Every row gives one point. Two turns around zero, p and q, are shown by what they do to some points. Where does a point land after both, in the order given? Backwards means that the second turn is done in reverse. Each puzzle has new turns, and all numbers are rounded.

Turn p:
[-1.8 -4.4] -> [ 1.4 -4.5]
[-2.3 -1.8] -> [-0.6 -2.8]
[4.3 2.5] -> [1.8 4.7]
[-3.1  0.4] -> [-2.7 -1.6]
[2.9 3.4] -> [0.1 4.5]
Turn q:
[-2.9  0.5] -> [-2.2 -2.0]
[1.2 4.1] -> [-2.5  3.5]
[ 1.7 -4.6] -> [ 4.7 -1.5]
Where do these land?
q, then p: [-1.1 -1.2] -> [ 1.2 -1.1]
p, then q: [1.6 7.2] -> [-7.2  1.5]
p, then q: [-1.3 -2.8] -> [ 2.8 -1.3]
p, then q: [ 2.8 -2.7] -> [2.7 2.8]
p, then q: [-2.0 -0.4] -> [ 0.4 -2.0]

Turn p:
[-1.4  3.7  1.6] -> [-4.2  0.4  0.3]
[ 1.8  0.1 -0.9] -> [ 1.0  1.7 -0.5]
[ 3.4 -3.8  4.1] -> [3.4 0.7 5.5]
[-3.7  0.0 -4.9] -> [-0.1 -2.8 -5.5]
Turn q:
[-2.3 -5.3  1.3] -> [-4.8 -3.4  0.4]
[-0.1  1.8 -3.5] -> [ 2.4  0.3 -3.1]
[ 1.9 -3.4  0.0] -> [-0.2 -3.6  1.6]
[-3.8  3.3  2.2] -> [-2.3  4.9 -0.9]
[4.3 3.6 0.0] -> [4.9 1.8 2.0]
Where do these land?
p, then q backwards: [-0.7 -2.8 -2.2] -> [ 1.7  0.0 -3.2]
q, then p: [-4.6  3.4 -2.5] -> [-1.6  1.6 -5.8]
q, then p backwards: [1.8 5.5 4.1] -> [6.7 0.3 2.2]
q, then p: [-2.5 -0.9  0.3] -> [-0.8 -2.0 -1.6]
p, then q backwards: [ 5.2 -1.8 -1.2] -> [ 2.2  5.2 -0.1]
q, then p backwards: [ 0.7 -3.4  1.3] -> [-2.6 -0.3  2.6]

Turn p:
[ 2.7 -1.9 -2.1 -2.3] -> [-0.7 -3.6 -2.2 -1.4]
[ 2.7 -0.6 -0.1  7.4] -> [ 6.5 -1.4  1.5  4.0]
[-7.4  0.6 -0.3 -1.2] -> [-4.9  5.1 -0.5  2.6]
[ 1.3  3.8  1.1 -2.8] -> [ 0.3  1.8 -0.2 -4.7]
[ 0.6 -1.9  1.4 -1.1] -> [-1.3 -1.8  1.4 -0.5]
Turn q:
[-4.1  3.1  1.1  1.0] -> [-4.2  3.2 -0.7  0.5]
[ 1.1 -3.4 -1.2 -2.5] -> [ 1.2 -3.8  1.0 -1.9]
[-2.2 -3.6 -1.7  3.4] -> [-2.2 -3.6 -0.3  3.8]
[ 0.9  5.9  6.2 -1.9] -> [ 0.7  7.9  2.9 -2.4]
[0.8 0.3 0.2 1.7] -> [ 0.8  0.6 -0.2  1.6]
[ 3.5 -2.4 -4.6 -1.8] -> [ 3.7 -4.4 -2.5 -1.7]
Where do these land?
q, then p: [ 1.8 -4.1  1.9  0.0] -> [ 0.4 -2.6  4.1  0.1]
p, then q: [ 3.8 -1.1 -5.9 -2.7] -> [ 0.5 -6.8 -3.1 -1.4]
q, then p: [-1.0 -3.2 -3.5  0.0] -> [-2.1 -2.9 -0.6  3.2]
p, then q: [0.0 3.2 2.6 1.0] -> [ 1.8  3.3  0.8 -1.8]
q, then p: [-1.3  2.4  3.8  1.9] -> [ 1.9  4.4  1.4 -0.6]
q, then p backwards: [-2.5  2.2  6.5 -1.9] -> [-3.9  2.5  5.7 -1.5]
p, then q: [-0.9  0.8 -5.5  1.6] -> [ 1.4 -1.5 -5.1  2.0]

Turn p:
[ 2.2 -1.2  1.4  2.1] -> [ 1.6 -2.3  0.8  2.0]
[ 0.5  1.5 -1.9  1.2] -> [ 0.1  0.3 -2.6  0.8]
[-2.1  2.8  0.0  2.1] -> [-3.0  0.8 -1.5  2.2]
[ 3.2  3.0 -1.1  0.5] -> [ 2.5  1.8 -2.3  2.4]
[ 0.5 -0.2 -3.4  1.5] -> [ 0.4 -1.2 -3.5 -0.6]
[-4.3 -5.9  5.1 -7.3] -> [-1.7  0.6  9.1 -6.8]
Turn q:
[ 1.5 -0.6  0.6 -1.0] -> [ 0.1  0.3  1.6 -1.1]
[ 3.4 -3.8 -0.8  2.5] -> [ 3.1 -3.3  3.4  0.4]
[-2.0  1.4  0.7  2.2] -> [ 0.1  0.8 -1.8  2.8]
[ 6.8  1.5  2.6 -3.3] -> [ 2.1  4.4  4.9 -4.3]
[-3.3  1.5 -1.2 -3.4] -> [-3.5  0.6 -3.1 -1.9]
[-3.9  4.2 -3.7  4.6] -> [ 2.4 -0.3 -7.2  3.1]
[-2.5 -4.3  1.8 -1.6] -> [-4.4 -2.4  2.2  1.0]
Where do these land?
p, then q: [ 5.2 -3.3 -1.8 -5.0] -> [ 2.0  2.8  4.5 -5.8]
p, then q: [-3.8  2.4 -3.7  1.7] -> [-1.4 -2.5 -5.3 -0.7]
p, then q: [-2.1 -2.3  1.6 -1.9] -> [-3.4  1.6  1.4  0.1]
q, then p: [ 3.2 -0.1  1.5  3.8] -> [ 2.8 -1.2  0.9  4.1]
p, then q: [-2.5  3.3  2.4  1.3] -> [-0.4  0.7 -2.8  4.0]

Turn p:
[ 0.2 -3.2  1.0 -2.8  0.3 -1.6] -> [-0.3 -0.1 -0.2 -1.0  3.8 -2.4]
[ 1.3  6.8  3.3 -1.4 -1.0  0.0] -> [-0.5  4.7  3.8 -1.4 -0.9  4.8]
[-3.8  2.5 -1.9  2.2  2.6 -2.7] -> [-1.7  3.0 -1.8  4.6 -2.4 -0.8]
[ 4.1 -1.6 -4.9 -2.4 -0.3  2.0] -> [ 3.0 -3.0 -4.4 -1.7  2.4  2.8]
[-3.8  3.1  3.0  0.4 -1.7 -1.6] -> [-4.1  3.3  2.5 -0.1 -2.2 -0.4]
[ 5.3 -0.1 -0.6  1.6  3.1 -0.5] -> [ 6.3  0.4 -0.1  1.0  0.6  0.5]
[-3.6  4.9  0.8  0.7  1.3  2.5] -> [-3.1  1.0  2.3  3.3 -2.5  3.6]
[ -1.9 -10.9  -0.7   0.1   0.4   0.7] -> [-0.5 -7.1 -1.9  0.1  3.3 -7.6]
[ 2.2 -1.5  0.1  1.5 -4.8  1.3] -> [ 0.9 -2.3  0.0 -4.8 -2.2 -0.4]
Turn q:
[-2.5  5.4 -4.1  4.7  0.5 -2.9] -> [-0.8  2.3 -2.7  4.9  3.0  6.0]
[ 3.2 -0.1  7.1 -0.7  2.9 -1.7] -> [-0.6 -0.7  7.8  1.4 -2.0 -2.2]
[ 0.5 -0.6 -0.2 -5.1  0.7 -3.5] -> [ 0.2  4.9  0.6 -0.2 -2.1 -3.2]
[ 0.9  1.0  0.6 -1.6  1.0  4.7] -> [ 1.5 -1.5  1.1 -3.7 -2.1  2.0]
[-2.7  0.9 -1.0  4.4  2.9  0.5] -> [-1.8 -0.5  0.5  0.3  4.4  3.7]
[-2.5 -1.2 -1.5 -2.9 -4.6  2.4] -> [-1.3 -0.9 -5.1 -2.7 -2.7 -1.4]
[ 3.2 -5.5 -0.8  1.1 -3.4  0.6] -> [ 2.9 -3.6 -2.0 -0.1  1.4 -5.2]
Where do these land?
q, then p: [ 4.0  0.5  2.5 -1.5 -6.4 -0.7] -> [ 1.6  0.0 -2.8 -5.2 -3.3 -4.2]
p, then q backwards: [ 0.6  1.2 -3.9  2.8  4.9  0.3] -> [ 3.2  3.4 -2.2  1.9 -3.7 -2.3]
q, then p: [ 2.9 -2.6  2.1 -0.1  2.4  0.0] -> [ 1.5  2.3  2.8 -0.8  2.2 -2.1]
p, then q backwards: [ 2.3 -1.8  3.9 -1.8 -3.6  4.6] -> [ 0.2 -1.9  3.1  1.3  3.8  5.6]
p, then q backwards: [-4.1  3.0  1.7 -0.2 -0.2 -0.9] -> [-2.9  1.9  2.5 -1.3  0.9 -2.9]
p, then q: [ 0.3 -0.4 -5.9 -1.4  5.9 -1.3] -> [ 4.5 -0.5 -1.0  0.9  6.1  3.7]
p, then q: [-6.0  0.2 -0.4  2.1 -3.0 -1.9] -> [-4.8  1.3 -4.8  2.2 -0.3  0.0]

Turn p:
[-0.6 -1.0  5.1  0.6  1.7 -4.8 -0.7  3.7] -> [ 2.0 -4.2  4.5  0.8  2.0  1.8  1.5  4.0]
[ 1.8  0.5 -4.3  2.1  3.3  1.2  1.8 -2.5] -> [ 1.0  2.7 -1.1  0.4  2.9 -3.3 -1.6 -4.1]
[-3.3 -1.2  4.6  0.9 -0.4  0.5 -0.8 -2.4] -> [-3.7 -0.8  1.8  3.3  0.0  3.4  1.1  0.3]
[ 1.3  1.3  7.4 -0.6  1.4 -2.6  1.5 -2.2] -> [0.1 0.0 3.9 1.0 2.5 3.9 6.0 0.3]
[-2.7  1.3 -4.8  3.0 -1.9  0.3  1.9 -1.0] -> [-3.3  0.7 -2.1  0.7 -0.1 -5.6 -1.2 -0.3]
[ 1.0 -1.4 -1.4  3.6 -2.1  4.0 -2.9 -2.1] -> [-0.6  2.3  0.3  3.3 -4.3 -0.8 -2.6 -3.0]
[ 1.8  3.6 -5.1 -3.7  2.8  1.9  0.2  8.9] -> [ 7.3  0.8 -6.2 -3.5  1.3 -1.9 -3.1  5.3]
[-0.3  0.4  3.4 -3.2 -2.9 -0.8  2.6 -2.0] -> [-2.5 -1.0 -0.6 -1.8 -0.7  2.5  5.0 -0.2]
[-1.3 -6.0 -1.5  3.2 -2.3  1.0  0.4  1.4] -> [-0.8 -5.1 -0.4  2.7 -2.8 -1.8 -2.8 -2.3]
[ 1.1  3.3  1.5 -9.4  3.3 -1.3 -2.5 -0.5] -> [ 1.3  3.3 -0.6 -7.0  2.9  6.7  0.4  2.6]
[ 1.3 -0.8 -4.9  3.3 -3.0  0.6 -1.6 -1.5] -> [-0.9  1.3  0.5 -0.1 -3.6 -4.6 -2.7 -2.6]
Turn q:
[ 3.0  3.0 -0.2  2.0 -0.2 -3.6 -0.9  3.2] -> [ 0.1  4.8 -1.3 -1.7  0.5 -0.9 -1.8  3.8]
[ 2.2  2.5 -0.5  0.1 -1.8 -3.4 -2.6 -9.8] -> [-0.6  2.1 -2.1  2.8 -3.3  1.1 -8.2 -5.7]
[-1.7  2.0  0.2 -2.2  3.7 -1.6 -0.7 -0.6] -> [-2.1  0.5  0.9 -2.5  2.7 -1.4 -1.1 -2.6]
[ 1.9  1.1  1.1 -0.8  3.2  1.9 -1.8  2.0] -> [ 1.8  2.3  1.9 -1.4  3.2  1.0  1.2 -0.6]
[  2.4 -10.8  -1.5   1.0  -2.8  -0.4   2.9  -0.5] -> [ 6.6 -5.5 -5.8  1.8 -4.0 -2.0  3.3  0.5]
[ 0.3  0.1  5.5  2.9 -2.0 -1.3  0.1  2.9] -> [ 1.0  2.1  2.1  3.3  0.2 -3.9  0.3  4.1]
[ 2.1 -0.8 -1.8  1.5  1.0  2.0 -0.1  2.9] -> [ 2.0  0.6 -1.2 -0.9  1.6  2.3  2.2  2.1]
[-4.7  3.2 -1.5 -9.0 -3.0  1.9  1.1  1.0] -> [-5.0 -2.3  6.1 -5.5 -4.8  0.9  2.0 -2.4]
[-0.3 -0.2  1.2 -0.2  1.9  0.7 -2.7  2.0] -> [ 1.6  0.0  2.2 -1.1  2.8 -0.2 -0.2  0.7]
[-2.9 -1.6 -1.3  3.4  1.6  1.9 -1.4  4.1] -> [ 0.3 -3.1  0.2 -0.2  4.2  1.2  1.3  4.3]
[-2.3  1.5 -1.2  1.1 -1.6  1.8  6.1 -7.2] -> [-5.8 -1.6 -2.9  5.2 -3.1  1.8  0.9 -4.4]
Where do these land?
p, then q: [-1.0 -1.8 -0.3  2.7  0.3  5.8  2.7  3.4] -> [ 1.6 -1.1 -5.8  0.9  0.4  3.4 -2.2  3.1]
p, then q: [ 1.1 -3.4 -0.2 -1.3  6.8  1.0  3.8  2.0] -> [ 4.4  0.3 -4.2 -0.5  4.1  2.7  0.4 -4.4]
p, then q: [ 0.4 -2.0 -4.9 -0.8  0.4  1.6  0.5  3.3] -> [ 3.2 -0.6 -1.8 -3.6 -1.2  1.5 -3.4 -0.3]
p, then q: [ 0.0  2.5  1.7 -3.7 -3.1 -1.0  1.9 -4.9] -> [-5.9 -1.6  1.5 -0.3 -2.0 -0.2  3.4 -2.5]
p, then q: [-0.7  0.3 -2.3  3.2  1.6 -0.1  4.7  5.2] -> [ 2.7  0.6 -6.4 -2.8  1.8 -2.1 -1.1  1.8]
p, then q: [-0.8 -3.1  1.3 -0.4  0.3  0.6  2.5  7.1] -> [ 6.0 -1.9 -4.1 -1.3 -0.1  0.9  2.3  2.3]
p, then q: [-2.9  1.2  1.1 -1.8 -1.0 -2.8 -5.1 -5.9] -> [-3.9 -1.6  7.9  1.3  1.3 -1.1  0.3 -0.6]
p, then q: [-0.5 -1.1  1.1  2.5 -3.6 -2.2  1.1 -3.8] -> [-2.8 -2.5  0.2  3.3 -1.5 -3.9 -0.3 -0.5]
q, then p: [-0.4  5.1  0.9  0.9 -0.9 -0.6 -4.8 -1.4] -> [ 0.1  3.4  2.0  2.5 -1.3  3.5 -1.6  3.8]
q, then p backwards: [ 4.8  2.3  1.6 -1.3 -0.9 -2.4 -7.4 -5.0] -> [ 3.9 -2.1 -4.2  1.1  4.2  3.1 -7.3 -0.9]

Turn p:
[ 0.0 -1.8  1.7  9.9 -2.1  1.4 -0.8 -0.7] -> [-0.4  7.7 -1.5  3.4 -1.5 -3.4  1.2 -4.9]
[-1.7  7.7 -2.5 -2.3 -1.0  5.4  0.8 -1.1] -> [ 1.3 -0.9  4.2  0.8 -0.8  9.0  0.6 -1.8]
[-2.7 -4.1 -0.2  2.0 -2.6 -4.6  2.1 -3.4] -> [-2.5  1.5 -4.4 -5.1  0.4 -2.9  1.3 -2.8]
[-1.0  2.8  0.3 -0.9  0.9  0.1  7.5 -1.9] -> [ 1.5 -0.1  4.0 -5.1 -0.4  1.4  4.8 -0.7]
[-0.3 -2.3 -3.3 -4.3  2.3 -3.3 -1.3  0.4] -> [-2.7 -4.4 -0.7 -1.8  3.5 -0.9 -2.2  2.2]
[ 0.2  2.2  1.2 -0.9 -4.4 -2.8  1.0  4.2] -> [-0.9  3.2 -1.4 -1.8 -2.2  2.2  0.0  5.2]
[-1.0  0.5 -3.7  0.8  2.0  4.3 -2.2  5.5] -> [-4.0 -0.6  2.9  6.5  0.9  1.9  0.4  1.4]
[ 1.5 -4.0  1.7 -1.4  0.5  2.3 -3.9 -0.7] -> [ 1.7 -3.1 -3.3  3.8 -0.2 -2.2 -1.2 -0.5]
[-2.7  0.3  1.7  0.3  2.2  1.1 -2.8 -0.3] -> [-1.0 -1.7  1.0  1.6 -2.7 -0.7 -2.3 -2.0]
[ 2.9  1.0  2.1 -2.0  0.8  3.3  3.4 -2.2] -> [ 5.4 -1.8  1.6 -0.3 -0.1  0.7  3.2 -0.2]
[ 4.7 -2.3  1.1 -1.2  1.4 -7.2 -3.9  0.0] -> [ 1.5  0.1 -2.7 -1.9  3.0 -5.0 -6.1  3.8]
Turn q:
[ 1.8 -1.8 -0.3 -0.2 -0.6 -2.3  4.7 -1.4] -> [ 1.0  0.6  0.4  0.4 -3.1 -1.6  0.9  4.7]
[ 2.9 -2.2  0.2 -1.6  4.9 -0.2 -0.3 -2.4] -> [ 1.4  1.5  5.5  1.1 -1.5 -2.5  0.4 -1.0]
[-8.7 -0.3  0.4 -3.2 -0.8 -2.5 -1.4 -1.6] -> [-2.9 -5.6 -3.6  2.9  0.8 -2.7  4.7 -2.5]
[-8.9 -0.9 -1.7  0.2  1.5  8.7 -3.0 -0.4] -> [-5.3 -4.6  1.3 -0.1  0.9  7.0  5.1 -6.6]
[-0.5 -0.3 -2.1  2.2  0.1 -1.8 -0.8 -0.4] -> [ 2.1 -1.3  0.2  1.3  1.9  0.8  0.3  1.2]
[ 3.3  2.3  5.2  5.3  2.7  4.9  8.3 -0.6] -> [-5.5  5.4  3.1  2.6 -5.2  4.9 -4.7  4.8]
[ 2.7 -2.6  1.3 -0.1 -2.8 -2.8 -1.7  1.8] -> [ 1.5 -1.2 -0.4 -3.6  1.4 -3.1 -2.4  1.9]
[ 1.0 -1.8 -1.4 -0.8  0.8 -2.6  0.9 -2.5] -> [ 2.6 -0.8  1.4  1.2 -1.3 -2.2  1.3  1.5]
[ 2.5  4.2  0.9  1.7 -0.2  0.2 -2.7  4.5] -> [ 0.0  3.8 -1.9 -1.0  4.2  1.1 -3.9 -1.4]
[ 0.8  0.9 -0.4 -0.8 -3.4 -0.2 -1.6 -3.1] -> [ 2.8 -2.0 -2.2 -0.4 -2.3 -0.1 -1.4 -1.5]
[ 3.2  2.4 -2.2 -2.7 -2.2 -1.4 -2.5  6.1] -> [ 2.5  4.3 -3.7 -4.5  4.1 -1.5 -0.2 -1.1]
Where do these land?
q, then p: [ 7.4  0.6 -2.2  1.5  2.2 -5.3  0.0  2.4] -> [ 3.4  2.4  4.5  1.1  0.6 -0.9 -5.4  5.6]
q, then p: [-2.5 -0.7 -2.7  2.0  1.9 -2.5  2.6  2.7] -> [-1.8  0.9  4.7  0.8 -0.6 -1.9  2.8  1.7]
q, then p: [-2.4 -2.3  0.1  1.6 -5.7  2.4 -1.4 -9.7] -> [  0.8   0.4 -10.3   3.9   2.2  -1.7   4.1  -1.3]
p, then q: [ 1.9  1.9 -1.1 -1.2 -5.9  2.4 -0.5  2.4] -> [-0.5  3.5 -0.1 -1.9  0.7  6.3  0.5 -0.3]
p, then q backwards: [-0.9  1.9  2.7  2.3  1.9 -1.4  3.6  2.4] -> [ 2.9 -3.2  0.4 -2.5  2.6  0.8  2.9 -0.1]
p, then q backwards: [-1.0 -2.1 -1.7 -3.1 -0.6  1.8  2.1  1.6] -> [-4.4 -2.0 -1.5  0.7 -0.9 -0.1  1.4  0.3]
p, then q: [ 3.5 -1.4 -1.4  2.3  1.8  2.7  2.4  2.1] -> [-1.9  2.7  1.2  3.2  0.6  0.0 -2.0  3.8]
q, then p: [-2.1 -0.5 -1.7 -1.4  2.0  1.1 -4.4  2.5] -> [ 2.1 -3.3  2.4 -2.5  0.6 -2.2  0.7 -2.8]
q, then p: [-2.3  1.8 -0.3 -0.4  2.3 -0.3 -1.1 -8.3] -> [ 2.0  5.7 -4.3  0.4  0.7 -2.8  1.9 -4.2]
p, then q: [-1.5  0.7  8.3 -3.7  0.1 -0.9 -3.2  2.0] -> [ 3.2 -3.1 -3.8 -7.4  2.2 -0.8 -2.1  1.4]

Turn p:
[ 1.7  1.8  1.8 -3.1 -0.4  1.8 -0.3 -1.7 -2.2] -> [ 3.8  1.2  0.0 -2.8  0.0  0.6 -0.1 -0.7 -2.4]
[-15.7   2.5   1.7  -7.8   4.1   2.4   0.1  -1.3  -0.2] -> [-8.5  3.2  5.4 -2.4  4.6  5.9 -4.1 -8.2 -9.1]
[ 2.6 -3.0  1.0  2.6  1.9  0.4 -1.0 -1.7  0.7] -> [ 2.5 -3.7  0.6  2.5  0.6  0.6  1.0  1.0  1.5]
[ 3.0  0.7  1.5  1.3 -0.7  0.4 10.3  1.0  1.9] -> [-1.1  1.0  1.9 -2.7 -4.6  0.3  9.1  0.4  2.7]
[-0.1  1.7  1.4  2.8 -1.8 -5.9 -1.9 -1.5 -2.4] -> [ 0.4 -0.9 -0.8  1.2  1.1 -7.5 -0.5 -1.1 -0.9]
[ 1.7 -1.0  2.0  1.5 -3.2  2.8  0.0  0.1  1.7] -> [ 2.5  1.6  3.2  0.7 -1.0  0.3  0.2  2.5  2.1]
[ 1.1  2.5 -4.8  1.6 -0.2  1.2 -1.4  0.9 -4.2] -> [ 0.5  1.9 -5.4  2.3 -2.3 -0.3 -1.1  1.7 -2.7]
[ 2.6 -8.3  1.3  0.0 -1.2 -3.5  0.1 -1.3 -0.3] -> [ 1.4 -7.4  2.4 -0.8 -3.0 -1.9 -2.0  0.1  3.5]
[ 2.9  2.4  0.3 -0.2  2.0 -1.2 -1.4 -1.1  2.0] -> [ 2.1  0.1 -2.3 -0.3  3.3 -0.3  1.5 -0.9  1.7]
[ 2.7 -1.1 -1.2 -1.4 -2.2 -2.1 -0.7 -0.1  2.7] -> [ 1.1 -0.1 -0.9 -1.4 -0.5 -1.0 -1.4 -0.5  4.6]
[-3.7 -0.3 -4.0  1.4  0.5  2.6 -1.6  0.7  1.1] -> [-2.9  1.8 -0.7  4.0 -0.2  3.0 -2.4  0.0 -0.3]
[ 1.3  2.1 -1.2  1.5  1.2  1.1 -2.3  6.1 -0.9] -> [-1.8  1.4 -3.5  0.0  1.9  0.3 -0.3  5.8 -0.7]
Turn q:
[-4.9 -4.6  0.9  7.5 -1.4 -1.6 -1.3 -2.9  1.8] -> [-6.0 -5.5  1.2  5.5 -1.6 -0.6 -4.4 -0.4 -0.1]
[ 1.4 -1.5  2.8 -1.5  4.0 -0.6 -0.3  4.7 -0.2] -> [ 2.3 -0.5  2.9 -2.8  2.5 -1.0 -0.4  4.3 -2.0]
[ 5.1  1.0  2.6 -1.5 -1.3  2.5  1.3 -1.5  0.1] -> [ 4.2 -1.1  0.4 -0.8 -0.2  4.0  2.9 -0.7  1.9]
[ 0.7 -2.2 -0.7  2.9 -0.3  5.4 -1.3 -0.8  2.1] -> [-1.1 -1.8 -2.0  1.4  0.1  5.7 -2.1  0.7 -1.4]
[ 2.4  4.6  0.8 -1.3 -0.2 -5.7  6.3 -8.0 -0.5] -> [ 1.6  1.6  3.7  2.6  2.0 -2.2  4.3 -7.6  7.3]
[-3.2 -3.7  0.1  3.9  0.8  2.9 -5.2  1.1 -5.2] -> [-2.0 -2.2  0.4  1.7 -3.3  0.4 -2.4  0.4 -8.7]
[ 0.1  4.4 -1.7 -0.2 -2.6 -1.5  2.3  2.8 -0.5] -> [-1.3  2.3 -2.2 -0.3 -0.1 -2.2  4.8  1.3  1.7]
[ 0.0  2.1  1.7 -2.3  2.2  2.2 -4.0  1.7  4.6] -> [ 0.4  3.3  1.5 -3.1 -1.5  3.3 -3.0  3.9  1.4]
[-6.1 -2.3  0.6 -3.6 -0.6 -1.2  1.2  0.0 -2.2] -> [-2.4 -1.7 -0.1 -4.6 -0.8 -4.4 -1.7 -3.1 -1.3]
[ 2.1 -0.4 -4.7 -0.2 -3.2 -2.8 -3.4  4.1  1.6] -> [ 2.0  2.0 -5.4  2.3 -1.6 -3.1 -1.1  4.5  0.6]
[ 2.3  2.7 -2.4 -3.7  2.5  0.5  4.4 -1.3 -1.7] -> [ 2.3  3.5 -0.4 -1.9  4.3  0.1  3.0 -3.6  0.6]
Where do these land?
q, then p: [ 1.5  3.2 -5.9  0.3 -2.4  3.6 -0.1 -0.2 -0.8] -> [-0.5  4.5 -4.0  3.1 -3.3  1.8  1.8 -1.5 -1.2]
q, then p backwards: [-6.1 -6.4 -2.2 -3.1  3.1 -0.2 -0.2  1.2  1.0] -> [-3.3 -0.3  0.5 -4.9 -0.6 -4.9 -5.6  2.2 -3.1]
q, then p: [-0.5 -6.8 -0.7  0.3 -1.0  4.7  0.2  1.8  0.9] -> [ 0.2 -3.6 -2.2  1.2 -2.3  4.1 -5.3  1.8 -1.4]
q, then p backwards: [ 0.2 -4.7  1.4 -3.3  0.0  0.1  1.1 -0.8  6.8] -> [ 2.9 -4.2 -0.5 -4.2 -0.2 -1.8 -4.9  1.4  3.1]
p, then q: [ 1.0  1.9 -0.7 -0.8  0.3 -2.0  2.6  3.5 -3.2] -> [-0.5  1.1 -3.2 -2.2  0.5 -4.4  1.1 -1.4 -0.2]
q, then p: [-3.9 -4.5  1.7 -5.1  1.0  5.2 -1.3  3.3 -0.2] -> [ 1.4 -1.3 -1.9 -5.2 -1.0  2.9 -7.2 -0.4 -3.1]
q, then p: [ 3.8  2.6 -3.7  1.4  4.2  4.4 -2.9  4.7 -3.0] -> [ 0.3  2.8 -5.0 -1.0 -1.8  0.6  3.6  4.5 -6.5]
p, then q: [ 2.1  2.5  0.5  2.1 -2.8 -5.1 -2.3 -2.0 -2.5] -> [ 2.6  1.7  0.9  4.6  0.6 -5.2 -0.4  0.3  2.3]
p, then q: [-0.4  4.1 -1.0  1.6 -0.9 -0.6 -2.2  2.6  2.2] -> [-2.7  4.7  1.2  0.7  1.4 -1.0  0.3  2.0  0.4]
p, then q backwards: [ 0.0  2.4  3.1  3.8 -0.2 -1.0  2.5 -2.7  1.8] -> [ 1.9  3.1  0.6  1.1  0.6 -3.5  2.9 -0.7 -3.3]
p, then q backwards: [ 1.7  4.0  1.4  0.2 -0.7 -4.7  0.3 -6.0 -0.7] -> [ 1.1 -0.6 -2.4 -3.9 -0.9 -4.0  3.0 -2.4 -5.1]
p, then q: [ 0.6  1.8  6.2  2.6 -0.4 -4.4  2.2 -5.4 -2.3] -> [ 3.8 -3.6  4.7  2.5  2.9 -4.4  2.1 -3.4  2.9]
